Each point is reached from the start by the listed moves, each made once or not at all, plus a little noise. Say if it took an odd or an even number of moves. Then give how often each move was made.
(in the rows, 128 means zero)

Moves:
(1): [212 127 130 123 141 123]
(2): [126 194 128 135 125 138]
(3): [126 127 191 139 119 138]
Start: [110 162 150 140 160 127]
Points:
[194 227 214 157 160 143] -> odd (1, 1, 1)
[102 162 216 154 146 138] -> odd (0, 0, 1)
[107 233 146 146 157 132] -> odd (0, 1, 0)

Moves:
(1): [206 141 126 114 127 145 133 117 119 136]
(2): [115 206 114 120 135 127 128 120 136 129]
(3): [131 132 179 131 123 127 132 125 115 114]
(4): [146 125 117 180 128 101 129 135 112 134]
(5): [130 119 129 124 198 125 132 131 131 128]
(6): [135 127 131 168 132 195 121 147 147 137]
(7): [123 125 129 131 126 131 176 124 128 131]
(8): [128 141 150 112 130 115 127 181 136 145]
Start: [154 135 101 139 121 143 110 134 112 138]
Points:
[137 214 139 138 126 147 165 119 106 131] -> odd (0, 1, 1, 0, 0, 0, 1, 0)
[224 242 159 106 118 148 116 169 107 143] -> even (1, 1, 1, 0, 0, 0, 0, 1)
[177 132 139 196 114 114 112 140  87 131] -> even (0, 0, 1, 1, 0, 0, 0, 0)
[227 228 136 167 125 231 160 130 120 145] -> odd (1, 1, 1, 0, 0, 1, 1, 0)
[249 127 100 212 193 203 159 147 108 165] -> odd (1, 0, 0, 1, 1, 1, 1, 0)
[156 136 151 142 114 143 159 125  99 129] -> even (0, 0, 1, 0, 0, 0, 1, 0)

Moves:
(1): [152 111 121 161 111 140 157  64 111 129 113 133 108]
(2): [131 144 109 107 104 144 133 135 103  83 145 138 130]
(3): [ 95 125 108  91 157 154 130 122 112 121 118 155 124]
(4): [ 91 142 147 140 119 132 134 141  81 120 131 131 119]
(5): [139  97 143 149 148 166 160 131 146  95  98 117 148]
(6): [107  59 154  85 135 187 119 117 127 146 138  91 139]
(7): [102 131 145 157 111 127 131  97 105 129 139 111 173]
(8): [120 109 146 129 110 105 136 164 110 106 137 147 149]
(9): [121 157 137 106  97 152 128 143 127 155 105 165 113]
(10): [132 131 111 115 122  95 154 119 107 161 111 104 131]
(11): [172 130 174 156 180 151 112 165 117 136 119 169 152]
(12): [121  90 100 150 107 135 106 137  95 145 162 142 151]
Start: [137 136 117 124 114 106 117 115 140  89 130 115 123]
Points:
[115  45 206 140  90 194  82 170  52 138 166 177 231] -> even (0, 0, 0, 0, 0, 1, 1, 1, 1, 0, 1, 1)
[ 93 172 167 119 126 203 176 144  15  66  76 181 189] -> even (0, 1, 1, 1, 1, 0, 1, 0, 1, 1, 1, 0)
[106 120 122  72 107 136 187 155 104  87  59 166 150] -> odd (0, 0, 1, 0, 1, 0, 0, 1, 1, 1, 0, 0)
[102 121 104 150 107 135 150  13  85  83 114 131 138] -> odd (1, 0, 1, 0, 0, 0, 1, 0, 0, 0, 0, 0)
[124  58 165  91  52 177 142  89 104 112 113 136 122] -> even (1, 0, 0, 0, 0, 1, 0, 1, 1, 0, 0, 0)
[117  74 204 138 129 213 164 123  34  61 116  82 221] -> odd (0, 1, 0, 1, 1, 1, 1, 0, 0, 1, 1, 0)
[204 127 137 144 156 150 163 154 101  50  90 133 172] -> even (0, 1, 0, 0, 1, 0, 0, 0, 0, 1, 1, 0)
[ 42 200 107  73  55 139 160 104   7  87 109 151 147] -> even (0, 1, 1, 1, 0, 0, 1, 0, 1, 1, 0, 0)
